Each wall is flat, endless, passes through zero and stands at right angles to its row. A trip goes straight from one point to another. List the walls that it crosses, first one first.

Walls:
(1): [-4 38  5]
(2): [  0 -34  -5]
(3): [-50  -5 -48]
(4): [-45   8  59]
(5): [ 16 -98 -47]
(6): [-75   3 -12]
(7): [-20  13  27]
(8): [  5 -33 -39]
(9): [ 16 -48  49]
Trips:
[-77  37 -15] to [-1 55 70] -> 3, 9, 6
[ 15 -75  13] to [-61  -6  56] -> 4, 7, 6, 8, 5, 3, 1, 2

Walls:
(1): [-66  10  10  73  23  47 -46  -8]
(2): [-54  -8  59  65 -23  37  77 -36]
(3): [ 26  23 -20 -72  65  63  27  64]
(4): [ 10  43  25   6 -23  31  16  55]
(5): [-39  10  48  42  -5  44   3 -28]
Trips:
[ 28 -23  -4  65  -7 -33 -58 -57] to [ -9 -26  15 -38  11 -51  17 -25] -> 5, 1
[ -9  15  -8  18  33 -45  32   6] to [ 38 -38  24  20  11 -16  27   3] -> none
[-19  -4  29  74  58  -7   6   9] to [  5 -40  69  55   7 -33 -28  44] -> 4

Walls:
(1): [ -7  22   3  13  15   3   3  13  63 -18   8  -3 -11 -15]
(2): [ 24 -12  21 -70 -10   2 -10  37 -75 -41   7  33  24   8]
(3): [ 19   1 -56 -24 -22  -2  58  63  15 -26 -78 -19 -10  34]
(4): [ 40 -34  18   4  47   3  29 -27 -25 -16  -1  29 -32 -29]
(5): [ -8  13 -52 -25  -6  67  56 -42  72 -46 -16   2 -10  18]
Trips:
[ 35 -43   4 -38 -57  -2   9  -4  27   9 -20  66  53 -60] to [-12  12 -32   1 -50 -49   4  -9  30 -38  -8 -38 -34  40] -> 4, 1, 2
[ 25 -24   6  12  14 -71  49 -13  14   6  -8 -25  16  17] to [-11  69   8  22   6 -42   6 -53  16 -54  35  -2 -10  31] -> 1, 5, 3, 4
[ -17  -45   35  -25  -30  -32   -3   14 -121   26   -5  -36   42   52] to [ 15  59  57 -11  51 -13 -16  13  -5 -37   0  19 -38  -1] -> 4, 1
[-26  15 -28   3 -30  44 -67 -62 -78 -23 -20  14 -14  -7] to [ 33 -38  24 -31  70   3 -68  37  63 -31  -6 -40  48 -30] -> 4, 1
[ 11  30  17  38 -19 -72  -4 -25 -67  -1   9 -49   6  41] to [ -6   2  26  38  12   6 -85 -25  22  33 -25 -29  36 -16] -> 2, 1
[-81 -79  24 -12  27 -11  -7  19  15  13  56  41 -18  -4] to [ -3 -35  -5  68 -54 -33  22  13  17 -11  43 -30  13 -20] -> 2, 4

Walls:
(1): [ 11 -19 -55  -6   8  46 -48 -42  81  42  64 -30  29 -20  -1  -8  22  24
 -17  26 -47 -28 -25 -19]
(2): [   5  -17  -37   -1  -23   30   60  -42   52   27  -15  -17   22   -2
   28   19  -43 -107    1  -13   -8   -3   27  -28]
(3): [   6   15    5   46   13   24   -7   21  -57 -112  -21  -26  -29  -26
   -8    1   -1  -17  -67  -91  -56   59   31   -7]
(4): [-47 -18   3  31 -79  17  11  18  22  22 -31 -34 -62  -4  80  90  49   8
  62  -6  44 -22 -37   5]
(5): [ 18  -7 -50 -23 -32 -17   2 -13  28  15  34 -35 -87  10  25  -5 -31  17
 -50 -39   2  37  55 -16]
(6): [ 26  10  20   9 -22  63  -3  11  96 -20  14 -40   2  63 -39 -37 -25 -15
 -12 -19  99 -30  -2 -19]
(7): [ 63   1   3 -35 -29  68  -5  69 -12  58 -12  -7 -33  -2  12  16 -42  57
 -63  18 -17 -69  25 -43]
(8): [-28  41  43  -4 -61 -16 -23 -19   4 -28 -20   6  95  24   7 116  48 -18
 -35   7 -14  54 -74 -21]
(9): [ 21  11  28  17   3 -57 -35 -38  24 -61  25 -14  27   0  13  -1  86   6
  -3  56  28  28  66  19]
(10): [ 31  16 -24  90 -40 -46 -50 -19 -61 -33   0  76 -37  -5 -17  73   9  12
 -35   3 -47  84  34  -2]
Trips:
[ 11   4  52  42 -27  -3  -1  -3  -9  62  13  59 -66 -64 -29 -15  82 -12
 -47 -31  -7 -36  27  47] to [-46  42  10 -48 -16  40  28 -14 -19 -54  33  -9 -23  11 -40  61  19  53
  18 -52   4   2 -57   0] -> 9, 8, 5, 7, 6, 10
[ 60 -13  34   2  23 -19  11  36   2 -52 -46  71   4 -46 -34 -29 -56 -81
 -32 -65 -59  33 -55   0] to [-26  34 -19   3 -34 -45 -10  30  57 -34  23 -26 -61  32 -20  27  14  10
   6  61 -62  26  39 -45] -> 5, 9, 1, 2, 4, 7
[-13   8 120  38  17 -86   8  16   0  11  76 -35 -14 -58 -44  16  -3 -15
 -15   4  20   0 -89  -8] to [  2  87   8 -47 -33  37 -29 -28 -55  29 -21  44  66  31  26  16 -14  41
 -20 -56  23 -12  -9  42] -> 4, 9, 10, 7
[-88   3  29  -9  -1 -55   5 -12  -9 -52  17 -19 -22 -53  16  -6 -22 -70
  36   8   7   6  -9  64] to [-31 -26 -46  32 -11  40  61 -42 -16 -63   6 -26 -15  54 -85  88  14  24
   0   6  53 -28 -32  47] -> 6, 10, 9, 2
[-11   9   6 -10  15 -40 -65  -5  -4  -6 -60   3   7 -22 -18 -35  72 -34
  11  -2  39  38 -19   3] to [-92  71  -7  24  -9 -21   3 -67 -27  30 -18 -10  14  48 -28 -15 -32 -47
 -15  25  33 -42   3 -54] -> 3, 6, 10, 2, 9
[ 36 -29 -20  -9  34 -50  15  15 -36 -34 -31  -2  21  26 -37   0 -41 -64
  56   9 -27 -15  14  10] to [ 34  57  16   0  21  61  39  16 -43 -50 -20  11  37 -27 -10 -45 -15 -41
 -28  56 -18 -20  28 -18] -> 10, 7, 9, 6
[-21  13   7  63  52  25  36  63  18  -3  12 -22  33 -33  57  -6  16 -18
  50   7  56 -53  60  23] to [ 17 -60  70  -3 -11  66   9  22 -14   8 -30  11 -30  19 -51 -18 -40 -21
 -23  52  10  13 -45 -48] -> 7, 9, 4
[-11  25  11 -30 -94 -25  11  -8   3 -32 -45   6  36 -27  42 -28 -30  10
  11  56  62  -5  13  22] to [  -4  -10  -25  -53 -111  -59   -3   38  -63  -65  -16  -14  -30  -31
  -17   35  -47   42   23  -24   23  -42   59  -28] -> 7, 5, 2, 10, 6, 3, 8, 9
